Each point is reached from the start by the listed moves, each made 0, 1 or 2 times, or once backwards (-1), plus a little noise. Say if it took an odd or an even number of moves. Then give how often each move was made.
(in the rows, 128 means zero)

Moves:
(1): [154 131 127 106]
(2): [121 167 124 138]
Start: [131 114 150 120]
Points:
[ 98 152 145 153] -> even (-1, 1)
[155 116 148  98] -> odd (1, 0)
[113  74 150 130] -> even (-1, -1)
[191  80 152  71] -> odd (2, -1)

Moves:
(1): [150 120 124 130 126 129 133 133 129 122 136 121]
(2): [136 163 136 137 125 134 130 134 132 137 123 127]
(3): [133 126 150 138 138 130 133 119 129 128 125 133]
(4): [122 116 126 162 134 122 139 139 124 127 126 112]
(5): [128 128 123 122 162 112 120 134 135 139 131 133]
(6): [125 118 125 121 134 153 142 146 128 126 123 136]
(7): [133 135 124 120 132 124 154 129 126 128 122 133]
(8): [128 130 135 118 122 110 125 156 124 119 124 129]
(9): [125 127 125 129 121 125 132 127 149 123 129 137]
Start: [121 122 116 121 131 133 124 130 125 126 131 134]
Points:
[128  93 125 154 187  81 106 176 178 122 142 141] -> odd (1, 0, 1, 1, 2, 0, -1, 1, 2)
[154  78 109  62 170  72  76 188 157 105 155 155] -> even (2, -1, 0, -1, 2, 0, -1, 2, 1)
[150 121  64  51 176 181 189 148 139 137 130 172] -> odd (1, 0, -1, -1, 1, 2, 2, -1, 0)
[102 142 142 158 215  82 163 233 124 144  98 138] -> odd (-1, 1, 1, 2, 2, 1, 1, 2, 0)
[143  54  85 185 221 165 143 182 141 136 152 111] -> even (2, 0, 0, 2, 2, 2, -1, -1, 0)
[153  57 141 184 198  21 131 185 166  99 147 122] -> even (2, -1, 2, 2, 2, -1, 0, 2, 2)

Moves:
(1): [147 132 127 116 126 125 131 124 134 134 120 125 127 129 124 129 130 117
 129 133 126 124 131 133 131 124 129]
(2): [125 148 124 121 123 129 130 126 123 129 130 135 129 130 129 125 134 131
 124 130 130 131 121 124 123 134 127]
(3): [131 130 152 118 125 134 127 136 126 124 130 127 125 128 133 133 132 128
 117 125 121 126 132 118 116 129 121]
(4): [141 128 126 150 126 127 129 121 133 125 129 132 133 122 133 136 131 133
 130 132 129 128 130 136 129 128 129]
(5): [129 127 134 130 163 128 137 131 129 134 137 130 129 129 134 139 127 125
 123 122 129 137 131 125 134 129 126]
(6): [131 126 120 122 133 153 130 133 130 129 127 127 122 135 132 126 122 130
 133 132 127 127 128 136 125 135 128]
(7): [125 127 126 125 124 125 163 137 116 126 126 132 120 126 120 137 120 132
 131 120 129 122 147 122 129 114 123]
(8): [130 127 129 133 130 131 126 147 126 133 132 130 128 135 125 126 130 125
 137 125 132 128 128 127 127 126 132]
(9): [122 130 133 130 135 129 132 132 159 128 128 127 133 128 138 128 124 136
 125 122 123 124 125 123 124 132 137]
(10): [124 131 141 142 118 128 131 124 132 162 128 137 115 138 131 128 118 115
 130 140 129 139 138 123 137 128 133]
(11): [128 124 127 126 122 134 128 122 131 127 157 132 132 128 127 121 126 127
 129 128 128 137 129 128 132 131 132]
(12): [130 123 136 122 130 131 126 132 130 128 122 152 129 131 127 118 120 130
 128 120 131 138 127 125 126 119 126]
(13): [125 123 134 128 129 125 129 127 126 134 126 129 146 125 136 125 129 135
 131 132 128 133 129 130 124 131 128]
(14): [132 130 135 126 119 117 126 119 122 125 120 132 138 166 136 132 125 121
 118 127 132 130 120 120 135 132 132]
(15): [131 126 128 124 124 128 124 130 127 127 127 124 124 123 150 132 131 122
 130 120 127 136 131 128 127 129 135]
(16): [123 127 123 126 119 138 120 139 132 123 124 144 139 126 122 156 126 123
 133 129 127 126 127 124 134 145 118]
(17): [119 120 121 130 122 135 131 127 135 138 125 138 122 133 130 134 156 135
 132 136 134 130 129 127 134 129 123]
(18): [132 131 117 114 131 124 121 138 126 146 138 122 114 126 130 131 121 159
 117 123 133 125 128 135 126 131 126]
(19): [126 136 136 122 124 126 123 120 125 126 129 131 124 128 125 127 128 139
 151 130 127 135 128 128 137 123 121]
(20): [125 133 130 123 130 117 124 135 131 123 138 122 122 133 143 122 121 127
 124 157 128 143 129 131 130 133 127]
(21): [125 130 130 131 128 126 129 121 132 132 128 127 131 126 128 125 125 133
 127 123 165 122 136 123 129 135 123]
(22): [132 130 132 132 123 124 130 131 129 129 128 120 126 122 116 131 131 133
 130 125 123 153 129 127 127 131 125]
(23): [128 128 126 128 134 126 119 123 129 125 125 127 132 129 130 121 134 135
 124 122 129 125 154 133 131 130 136]
(24): [128 126 140 125 132 123 130 124 126 123 135 130 121 130 126 125 127 116
 130 122 136 125 124 162 126 131 137]
Start: [134 116 127 134 128 129 135 120 109 132 135 103 129 130 137 123 120 121
 107 127 118 129 124 123 142 100 125]
Points:
[ 87 104 108 145 150 185 156 142 136  97 116 180 160 123 110 180 188 152
 178  50 168 176 179 136 170 142 117] -> even (-1, 1, -1, 0, 1, 1, 1, 1, 1, -1, 0, 1, 0, 0, 1, 2, 2, -1, 1, -1, 1, 2, 2, 1)
[144 208 118  84 166  65  73 132 185 237 167  78  86 188 225 160 116 144
  73 175  79 228 163  87 208 153 169] -> even (2, 2, -1, -1, 2, -1, -1, 0, 2, 2, 0, -1, -1, 1, 2, 1, 0, 2, 1, 2, -1, 1, 2, -1)
[139  95  66  77 148 173 139 219 176 167 132  99 135 105 195  92 129 249
  99 115 155 110 206 128  98 119 143] -> even (1, 0, 0, 0, -1, 2, 1, 2, 2, -1, 0, 1, 2, -1, 1, 0, 1, 2, -1, 1, 1, 0, 2, -1)
[184 169 120 137 132  92 139 153  96 198 134 129  84 193  96 114  73 121
  73 111 162 137  98 201 137 112 159] -> even (1, 2, -1, 1, 0, 0, 0, 2, 0, 1, -1, 1, -1, 1, -1, 0, -1, 2, -1, 0, 0, 1, 0, 2)

Moves:
(1): [151 138 119 124 133 131 132 128 136 134 127 118 128 132 126 123 140 123
 119 127 119 133 136 125]
(2): [124 135 125 121 127 112 125 114 117 135 128 134 131 122 123 120 150 127
 132 128 130 136 131 140]
(3): [136 122 140 111 130 122 117 131 125 144 135 119 140 138 138 126 124 123
 136 126 129 131 112 121]
(4): [125 136 141 148 129 128 121 138 137 120 119 128 131 116 130 123 127 122
 127 117 138 129 129 131]
(5): [123 142 125 124 147 130 130 131 125 135 125 134 131 125 116 129 126 120
 129 128 117 130 133 130]
(6): [128 140 135 130 120 144 133 117 121 137 128 137 124 124 131 123 122 127
 130 128 124 120 125 126]
(7): [131 129 127 134 122 120 137 130 129 122 136 127 143 126 122 129 126 129
 122 129 128 128 128 122]
(8): [132 135 132 129 117 127 123 142 118 130 139 132 132 143 132 130 127 127
 133 109 121 121 129 132]
(9): [128 130 135 117 122 134 128 137 140 132 133 128 132 125 131 125 133 135
 120 130 125 124 119 131]
(10): [125 130 120 132 127 130 126 126 124 140 131 124 128 121 140 127 123 129
 128 125 135 124 127 127]
(11): [129 125 127 136 134 121 113 123 124 129 147 136 117 134 137 125 126 134
 120 129 131 131 123 129]
(12): [133 128 130 131 126 117 133 131 131 135 124 138 130 129 130 132 125 129
 127 131 131 127 131 123]
(13): [132 120 125 124 124 132 110 122 128 131 124 135 144 128 125 123 124 124
 127 130 133 121 137 120]
(14): [122 130 134 131 130 130 134 130 136 129 135 127 130 146 131 125 125 128
 136 128 127 125 142 131]
(15): [127 134 126 127 131 129 127 122 131 114 129 131 134 131 140 131 128 127
 123 122 121 131 125 135]
(16): [126 127 132 132 123 138 122 133 132 130 135 129 126 119 129 141 123 120
 132 127 135 138 138 126]
(17): [120 108 140 126 141 141 135 123 132 134 121 131 131 136 135 128 149 121
 123 125 131 120 123 121]
(18): [134 126 133 135 138 129 124 129 128 125 122 128 134 124 128 133 130 143
 132 130 126 127 127 127]
(19): [130 122 122 124 135 132 136 133 131 125 129 139 129 116 136 120 127 126
 143 134 130 132 128 130]
(20): [134 131 127 138 123 134 133 140 125 120 123 127 128 138 139 127 135 132
 122 143 131 134 130 134]
(21): [130 134 127 122 128 134 130 125 126 130 128 129 125 131 126 127 128 130
 126 123 142 130 130 126]
(22): [127 117 123 130 123 129 125 125 129 127 122 127 132 130 125 117 124 131
 130 117 120 144 128 126]
(23): [128 132 136 126 129 127 131 131 122 123 123 129 125 125 136 122 133 132
 124 133 124 130 140 120]
(24): [139 125 134 130 137 128 136 126 120 134 129 131 135 125 130 128 127 128
 123 118 135 126 128 148]
Start: [137 126 117 123 134 118 109 112 135 113 120 136 130 126 138 122 137 130
 149 125 121 111 113 125]
Points:
[158 212 201 181 194 118 117 142  99 152 167 207 154 135 166 127 194 141
 124  67 165 102 127 205] -> even (0, 2, 0, 2, 2, 1, 1, 2, 1, 0, 2, 1, -1, 1, 0, 1, 1, 2, 0, 1, 2, -1, 0, 2)
[222 197  72 193 171 116  91 108 143  87  98 105 128 128 191 143 124 169
  82 142 160 115 100 134] -> even (2, -1, 0, 1, 0, 0, 0, -1, -1, 2, 1, 1, 0, -1, 2, -1, -1, 2, -1, 2, 2, -1, -1, 0)
[226 107 167 123 200 167 118 193 187 158  65 130 180 135 190  56 170 149
 148 115 124 142  77 127] -> odd (2, -1, 2, 2, 1, 0, -1, 0, 2, 0, 0, 1, 0, 0, -1, -1, 1, 2, 2, 2, 1, 2, 0, 1)
[130  99 154 141  94 211 169 121 148  84  92 139 132  90 140 146 205 142
 117 222 118  96 124  71] -> odd (0, 0, -1, -1, -1, 2, 2, -1, 1, -1, -1, -1, 0, -1, -1, 2, 2, 1, 0, 2, -1, -1, 1, -1)
[130 249 107 120 134  71 184 126 125 102 136 214 178  98 117  93 144 124
 179  66  79 110 142 178] -> odd (0, 2, -1, 1, 2, 1, 2, 2, 1, 0, -1, 2, -1, 1, 2, -1, -1, 0, 2, -1, 1, 0, 0, 0)
[132 148 131 149  74 177 143 155 150 139 136 165 171 118 149 152  97 106
 147  62  82 118  92  81] -> odd (0, -1, 0, 0, 1, 2, 2, 2, 1, 1, -1, 2, -1, -1, 1, 2, 1, 0, 0, 0, 0, 2, -1, -1)

Moves:
(1): [141 117 135 125 125 126 144 134 111 133 136 127 132 123 127 127 125 133
 137 128 132 131 131 111 134 122 144]
(2): [136 132 129 131 125 129 136 138 130 121 130 125 124 125 127 128 133 129
 126 135 133 141 126 126 124 124 125]
(3): [131 145 144 146 124 111 110 142 132 131 112 139 141 125 147 127 134 116
 125 131 118 129 123 129 133 129 132]
(4): [130 129 115 137 126 131 121 134 133 111 128 132 140 141 110 136 128 135
 128 139 117 127 121 133 136 135 139]
(5): [130 128 122 122 127 134 126 122 134 142 138 127 122 131 126 120 110 124
 137 121 110 131 120 117 135 129 125]
(6): [123 127 125 121 123 122 140 131 123 128 130 121 138 130 124 123 117 127
 133 132 126 132 137 128 136 122 121]
(7): [131 134 143 137 142 113 127 120 139 140 123 125 126 123 126 110 126 124
 131 119 133 127 117 124 127 125 124]
(8): [132 118 125 126 129 114 134 122 115 132 125 145 112 126 131 133 130 123
 113 117 130 118 109 128 133 128 115]
(9): [142 127 124 134 109 116 138 136 127 146 130 121 132 126 126 145 116 125
 131 131 124 129 138 138 136 139 131]
(10): [129 132 122 125 115 136 116 122 116 134 125 135 139 143 123 132 135 112
 127 123 137 133 140 126 120 115 130]
(11): [122 126 133 124 125 132 130 128 127 136 132 124 134 138 150 130 111 127
 136 135 145 143 130 132 118 144 137]
(12): [129 121 128 131 125 134 125 112 131 130 121 136 117 125 121 127 136 142
 136 138 123 136 124 123 124 134 135]
(13): [130 118 124 131 130 130 123 120 135 131 130 132 130 112 143 128 141 137
 129 125 132 135 132 145 128 118 128]
(14): [132 118 133 125 126 135 127 134 124 119 125 124 127 137 132 131 136 129
 116 140 122 129 124 133 148 132 116]
(15): [118 124 139 132 124 127 135 127 143 123 128 134 127 133 139 129 119 115
 121 128 120 118 119 128 127 129 128]
(16): [124 117 133 114 120 133 121 125 122 112 132 147 138 142 114 144 145 135
 127 118 135 122 127 128 122 131 115]
(17): [122 119 128 127 143 129 132 132 124 131 123 122 125 136 131 135 125 138
 134 129 136 123 120 122 131 130 131]
(18): [139 120 121 123 122 127 111 124 127 136 124 120 110 138 129 134 111 132
 124 144 134 111 126 126 127 130 130]
(19): [140 117 123 137 126 119 132 113 135 127 128 134 141 139 139 125 133 126
 127 141 119 134 125 111 122 128 123]
(20): [123 122 129 124 130 126 113 130 130 122 130 124 132 131 126 122 133 117
 142 135 129 128 128 121 131 131 122]
(21): [136 117 124 145 127 135 123 129 120 138 119 117 138 120 137 124 127 133
 138 121 134 137 125 121 142 128 113]
(22): [123 129 124 111 125 124 126 113 128 131 102 126 131 113 138 149 118 124
 123 132 127 137 124 130 143 130 138]
(23): [127 131 129 137 133 141 126 134 118 137 154 126 123 121 132 128 125 124
 124 137 134 135 134 134 113 113 111]
(24): [137 137 132 136 146 116 117 125 114 133 122 127 130 134 125 131 119 121
 142 129 115 119 113 136 116 118 129]
Start: [135 129 120 116 121 121 123 135 131 123 137 133 117 122 132 126 121 127
 133 136 139 126 112 124 127 131 131]
Points:
[172  40 138 115   8 130  93  86 131  96  96 195 164 187 175 160 188 110
  57 174 143 117 146 108 156  90  49] -> even (0, 0, 1, -1, -1, 2, 0, 0, 0, 2, -1, 1, 1, 2, 2, 2, -1, 2, 2, -1, 1, 0, 0, -1)
[187  88 137 208  63  90 104 123 147 181 143 141 220 156 126 107  87 113
 249 149  86 160 116  83 134 122 125] -> even (1, 0, 1, 1, 1, 2, 1, -1, 2, 1, 0, 2, 1, -1, 2, 1, 0, 0, 1, 1, 2, -1, 0, 1)
[ 94 136  96  57  72 118 144 125 155 118  93 134 168 124 101 221 128 119
 125 136 133 148 159 152 175 142 147] -> odd (-1, 0, 0, 0, 0, 1, 0, -1, 2, 1, -1, 0, 0, 0, 0, 1, 2, -1, 0, 0, -1, 2, 0, -1)
[168  61 143  84 129 136 146  69  60 107  63 124 207 193 108 178 173 166
 192 187 199 233  98  51 137 122 117] -> odd (1, 2, -1, 0, -1, 1, 2, -1, 0, 2, 1, 2, -1, 2, -1, 2, 2, -1, 2, 0, 1, 2, 0, 1)
[209  39  44 109  89  69 131  59 225 150 113 109  75 102  96 147  89 195
 186 231  87 135  84  77 178 174 217] -> even (1, 1, -1, 2, 1, 0, 1, 0, 2, -1, -1, 2, 2, -1, 0, -1, 1, 2, 2, 2, -1, 1, -1, -1)

Moves:
(1): [145 124 137 128 135 123 140 138 131 107 131 130 125 125 118 138 134 124
 132 120 134 128 126 126 115 115 133]
(2): [133 140 130 130 126 125 135 130 113 138 128 129 134 133 121 124 119 142
 118 136 131 126 133 130 129 123 140]
(3): [108 138 131 127 110 144 134 143 141 121 129 135 122 136 124 113 139 120
 138 127 130 118 130 116 128 123 126]
(4): [132 120 121 128 129 135 125 137 122 124 129 117 131 125 131 128 120 127
 135 130 131 113 124 123 123 128 137]
(5): [127 127 150 127 138 132 127 117 125 132 131 120 126 124 127 117 132 131
 135 126 140 129 124 135 128 126 128]
(6): [129 134 129 117 135 154 132 121 132 134 132 127 130 131 113 140 129 128
 126 116 113 125 131 115 137 125 135]
(7): [ 97 122 132 135 141 123 143 126 120 132 124 147 125 119 128 149 122 129
 137 136 131 114 122 114 105 121 120]
(8): [110 131 119 109 149 110 129 135 132 123 112 114 133 132 132 116 116 129
 129 122 134 132 138 122 130 130 140]
(9): [131 140 129 142 135 124 133 135 136 124 118 120 121 104 128 142 128 125
 111 132 135 126 135 136 135 140 131]
(10): [136 133 146 116 128 128 127 128 131 164 118 118 129 121 130 134 126 120
 132 119 116 135 131 123 124 116 128]
(11): [132 120 123 109 133 137 155 122 130 128 147 136 125 124 130 125 121 114
 108 125 140 130 137 136 133 135 131]
(12): [134 123 131 129 138 125 124 137 123 134 130 136 128 122 132 130 128 124
 126 131 139 134 133 121 120 125 136]
(13): [129 126 118 124 129 130 133 129 127 131 132 119 145 124 135 130 137 132
 136 130 131 130 136 123 122 125 124]
(14): [124 128 126 137 125 126 134 135 137 132 135 129 124 134 130 146 134 135
 131 122 133 119 123 119 143 127 131]
(15): [136 153 118 131 132 125 127 124 130 132 132 133 134 135 144 121 121 123
 139 130 129 126 109 142 120 125 124]
(16): [116 127 126 118 128 128 128 125 114 127 131 122 125 126 134 132 131 125
 132 124 120 132 128 130 132 134 130]
(17): [129 127 118 128 142 125 139 133 133 136 129 132 122 125 120 126 137 133
 122 129 122 122 133 132 130 139 129]
(18): [129 132 129 121 122 125 118 130 131 131 136 127 117 127 125 141 123 142
 127 132 135 130 116 122 123 135 123]
(19): [125 131 118 123 126 122 135 128 125 134 136 131 135 122 118 120 121 121
 139 133 125 126 121 128 134 122 123]
(20): [144 126 118 122 135 130 141 142 130 134 124 114 121 145 120 142 128 140
 150 143 138 142 119 120 125 137 122]
(21): [134 129 121 126 121 138 135 123 132 131 122 130 119 121 123 126 134 126
 132 127 141 130 133 135 127 118 130]
(22): [125 130 121 126 118 127 144 127 129 124 130 124 115 124 140 119 123 141
 129 119 123 145 130 121 130 133 123]
(23): [133 130 138 121 126 111 126 111 123 118 129 134 116 131 140 125 134 122
 135 138 132 119 138 112 148 135 119]
(24): [133 117 131 130 113 124 128 139 134 127 129 135 133 118 150 134 127 137
 134 129 110 124 145 148 125 125 129]
Start: [127 142 118 123 108 131 118 118 129 141 136 134 135 125 118 144 123 133
 114 130 137 137 126 119 118 131 126]
Points:
[192  79 199  73 145  63 183 112 121  89 155 108  66 118 186 178 159 155
 126  90 156 186 213 126 204 156 164] -> even (2, 0, -1, -1, 2, 0, -1, 1, 0, 0, 1, 1, -1, 2, -1, 2, 0, -1, -1, 1, 0, 1, 2, 2)
[141 199  22  16 180 133 162 148 126 134 168 113 128 145  78 146  72 126
 180  91 152 135  62  47  88 101 168] -> even (2, 0, 0, 2, -1, 2, 0, 2, -1, 0, 0, 1, 0, 0, 2, 1, 1, 2, 2, 0, 1, 1, 0, -1)
[ 75  95 118  11  96  79 236 154 111  90 172 167  74 156 134  97  99 100
 191 175 160 143 158  51 129 156  91] -> even (1, 0, 2, 0, 0, -1, 1, 1, -1, 0, 2, 0, -1, -1, -1, 1, 0, 0, 2, 2, -1, 1, 2, 1)
[249 109  28  75 156 131 181 220 151 177 191 138 112 147  99 228  70 212
  74 179 203 108 160 136 155 182 218] -> even (0, 2, -1, 2, -1, 1, -1, 1, 0, -1, 2, 2, -1, 2, 0, -1, 2, 2, 0, 2, 1, -1, 0, 2)
[118 219  72  93  79  78 178 199 172 162 118 173 158 137 161 113 151 153
 197 106 112  67 173 110 115  37 167] -> even (2, 2, 2, 0, -1, 0, 0, 2, -1, 1, -1, 0, 1, 2, 2, 0, 2, 0, 1, -1, 2, 0, 1, 2)

Moves:
(1): [128 126 141 127 135 127 129 128 127 120 134 122 138 134 141 121 130 127
 123 123 135 139 115 126]
(2): [114 129 125 135 141 144 139 137 127 117 121 134 140 137 115 125 114 122
 138 143 120 138 124 125]
(3): [130 132 126 129 133 131 116 118 138 127 134 137 117 133 123 131 154 143
 112 130 132 120 127 136]
(4): [128 132 142 124 135 128 136 136 119 116 131 124 124 119 113 127 125 118
 134 126 131 121 123 122]
(5): [138 113 128 130 135 119 111 125 135 126 111 138 128 121 106 133 120 141
 125 116 137 146 121 124]
(6): [127 142 105 124 118 128 111 127 121 128 142 118 134 117 141 134 147 120
 123 136 130 123 117 135]
(7): [129 124 122 128 125 133 123 120 137 130 133 127 138 132 131 127 129 121
 136 133 125 119 127 129]
(8): [134 115 124 138 134 125 141 128 129 132 126 123 120 120 130 146 128 129
 127 126 122 130 131 121]
(9): [127 123 124 136 123 127 137 122 120 131 121 128 130 137 120 126 128 114
 126 131 106 126 119 128]
(10): [114 130 123 117 127 137 127 115 131 135 143 139 129 125 141 125 133 129
 119 121 123 121 130 125]
(11): [137 121 134 120 131 132 133 125 131 125 122 135 137 127 139 121 131 126
 124 115 127 139 143 119]
(12): [123 128 128 129 128 129 136 119 121 112 126 124 128 130 118 132 120 128
 125 133 129 135 127 124]
(13): [135 124 129 120 115 124 127 128 134 132 133 127 121 133 124 130 131 139
 132 127 124 137 131 119]
(14): [127 125 125 131 131 144 131 136 140 128 106 131 141 127 122 140 116 117
 120 126 132 139 122 131]
(15): [123 130 122 132 148 129 133 132 137 128 131 134 136 138 106 142 107 122
 122 137 117 115 138 137]
(16): [132 122 116 135 121 151 132 139 130 121 122 122 141 147 135 134 125 120
 141 113 116 129 114 126]
(17): [137 108 123 124 133 124 126 132 135 124 110 134 130 127 117 140 112 130
 132 132 115 119 127 128]
(18): [132 140 140 116 123 136 123 111 124 126 145 118 126 113 132 120 129 140
 130 133 119 136 150 138]
(19): [120 135 122 137 130 129 114 131 128 130 127 125 124 132 131 146 126 126
 137 135 121 115 125 121]
(20): [133 128 122 126 132 128 127 121 122 128 132 129 123 133 136 139 125 121
 133 136 132 124 126 133]
(21): [140 148 141 125 121 129 143 128 117 122 139 137 135 119 128 123 130 149
 133 126 140 132 135 127]
(22): [120 138 136 134 135 108 127 133 127 117 124 131 126 112 111 135 137 137
 139 127 131 137 132 137]
(23): [118 127 128 128 125 125 127 134 111 133 129 132 128 130 122 138 136 131
 128 134 134 128 128 129]
(24): [125 134 131 122 142 132 133 121 129 130 130 121 130 133 123 122 122 132
 132 129 127 118 124 127]
Start: [136 122 128 128 112 138 109 141 138 142 129 132 122 125 127 129 142 139
 140 117 131 132 118 130]
Points:
[155  57  72 111 156 223  99 123 187  71  63 201 195 209 104 199 122 194
 118  74 107 209  40  80] -> odd (2, 2, 2, -1, 2, 1, -1, 0, 0, 2, 2, 2, 2, 1, 0, 2, 2, -1, 1, 1, 1, 0, 0, 1)
[219 135  73 118 114 185 113  87 154 103 152 118 199  60 127 192  89 182
 146  70 112 174 194 140] -> even (-1, -1, -1, -1, 2, 2, 1, 2, -1, 0, 2, 2, -1, 0, 2, 2, 0, 2, 0, 0, 2, 0, -1, 0)
[172 208 177 113  77  71  35 104 170 156 164 167 130  20  82 125 146 249
 169  93 146 189 237 147] -> odd (-1, -1, -1, -1, 2, 0, 1, -1, 0, 0, 1, -1, 1, 0, 1, -1, -1, 2, 2, -1, 2, 2, -1, -1)

Moves:
(1): [135 120 135 132 121 127 130 131 116 121 136 130 126 121 144 125 125 133
 131 117 124 132 132 128 133 125]
(2): [120 112 127 128 133 133 131 140 125 124 126 122 132 122 133 126 119 133
 130 128 126 132 124 130 118 130]
(3): [131 123 132 128 124 128 121 132 137 144 140 124 135 129 132 133 129 128
 130 134 130 130 113 135 133 121]
(4): [135 133 131 125 130 123 122 129 128 124 128 116 131 127 127 129 132 130
 133 126 125 129 126 129 133 131]
(5): [129 119 132 124 123 135 123 133 131 122 128 126 126 128 131 127 124 124
 122 141 131 127 124 128 123 127]
(6): [130 125 125 132 129 130 133 121 136 120 136 123 123 134 127 132 132 126
 131 127 128 134 126 120 132 129]
(7): [129 125 128 127 128 124 133 129 118 128 136 122 124 118 125 127 125 129
 129 123 132 123 135 120 123 125]
(8): [131 135 130 133 130 134 138 136 132 133 119 117 121 121 136 128 116 127
 134 127 123 132 132 127 125 131]
(9): [137 127 133 130 137 123 117 108 118 130 124 124 148 138 128 137 133 125
 109 127 136 136 140 129 131 140]
(10): [142 125 124 121 121 125 137 134 129 129 130 135 120 134 117 135 122 131
 135 133 130 129 126 136 124 129]
(11): [129 126 128 138 131 127 121 127 130 122 137 135 124 124 138 126 124 136
 130 133 120 134 131 124 117 119]
(12): [128 136 138 123 140 121 130 124 131 127 133 131 129 132 133 132 126 115
 127 125 124 133 132 128 142 115]
(13): [128 126 124 125 132 136 129 128 119 128 130 129 114 128 125 124 125 131
 139 129 130 132 130 134 125 126]
(14): [122 130 125 121 126 143 129 107 136 125 126 136 128 134 125 114 127 127
 116 131 111 124 133 124 132 115]
(15): [123 128 122 117 135 121 121 116 125 126 114 129 126 140 141 131 122 125
 131 119 130 126 131 129 125 125]
(16): [124 123 133 124 121 131 129 130 122 142 128 135 122 128 132 137 124 126
 135 118 118 127 122 120 123 129]
(17): [128 132 120 127 134 121 127 124 133 118 127 128 120 120 140 132 135 140
 116 140 127 139 134 127 135 132]
(18): [127 127 135 133 133 130 134 129 119 131 106 125 134 126 129 135 132 143
 140 121 143 133 146 129 137 131]
(19): [136 128 125 131 135 129 126 138 133 128 126 125 130 130 126 126 130 125
 126 130 125 119 125 127 131 121]
(20): [126 121 132 134 119 124 126 132 114 136 129 124 124 134 112 130 118 136
 129 122 134 121 131 118 132 137]
(21): [123 129 119 126 123 132 128 126 127 125 124 124 130 127 134 130 130 127
 127 126 128 128 143 130 132 134]
(22): [125 127 140 128 135 136 126 137 133 124 130 120 127 113 134 124 125 134
 128 126 121 130 138 129 124 134]
(23): [124 128 128 127 121 127 131 128 125 130 130 125 127 138 124 127 137 130
 112 130 133 124 128 132 119 127]
(24): [127 136 130 130 130 135 131 121 123 118 133 124 129 121 123 135 128 136
 128 118 128 118 126 130 138 126]
Start: [136 136 119 155 135 134 116 136 127 130 126 122 119 132 131 121 135 133
 138 117 138 121 126 127 128 132]
Points:
[208 109 185 168 105 117  96 167  91 196 121 103 121 149 170 173 122 159
  99 144 146 169 148 127 172 163] -> odd (2, -1, 2, 1, 2, -1, -1, 2, 2, 1, 0, 1, 0, 0, -1, 2, 2, 1, 1, 2, 0, 0, 1, -1)
[110 140 102 136 138 191 148  77  85  66  77 103  77 113 154 109 146 225
 160  71 128 146 249 141 148 157] -> even (1, 0, -1, 1, -1, 1, 0, 0, 0, 1, 0, -1, 2, 2, 1, 0, 1, 2, -1, 0, 2, 2, 1, 1)
[163 143  80 149 131 158 111 127 147  46  96  53 129 148 191 140 155 134
  65 130 117 107 133 137 122 155] -> odd (1, 1, -1, 2, 2, 1, -1, 2, 1, 0, 0, -1, -1, 0, 1, 0, 1, -1, 2, -1, 2, -1, 2, 2)
[143 131 150 131 181 112 132 147  67 147  31  91 173 170 141 195  84 123
 158  32 159 116 201 153 155 185] -> odd (0, 2, -1, 0, -1, -1, -1, 1, 2, 2, -1, 2, -1, -1, 2, 1, -1, 1, 1, 1, 2, 1, 0, 1)
[ 94  90 111 145 132 140 144 151  83 132  84 110  78 212 110 132 103 138
 178  63 155 102 118 106 108 119] -> even (0, 2, -1, 0, 0, 2, -1, 0, -1, 0, 0, 1, 1, 0, 2, 1, -1, 1, 1, 2, 0, -1, 2, 0)
[129  74 171 149 150 228 122 152 103 113 122  83 125  75 184 134 128 183
 171 107 118 164 167 140 132 140] -> even (1, 2, 1, 1, 2, 1, 0, 0, 1, 0, 0, 0, 2, 1, -1, 2, 0, 2, 0, -1, 1, 2, 0, 1)
[144 135  93 161 167 102 162 148 134  72  50  96  77  92 217 123 119 208
 188 108 146 182 186 118 100 142] -> odd (1, 1, -1, 1, -1, 1, 1, 2, -1, 1, 1, -1, -1, 0, 2, -1, 2, 2, -1, -1, -1, 0, 0, -1)
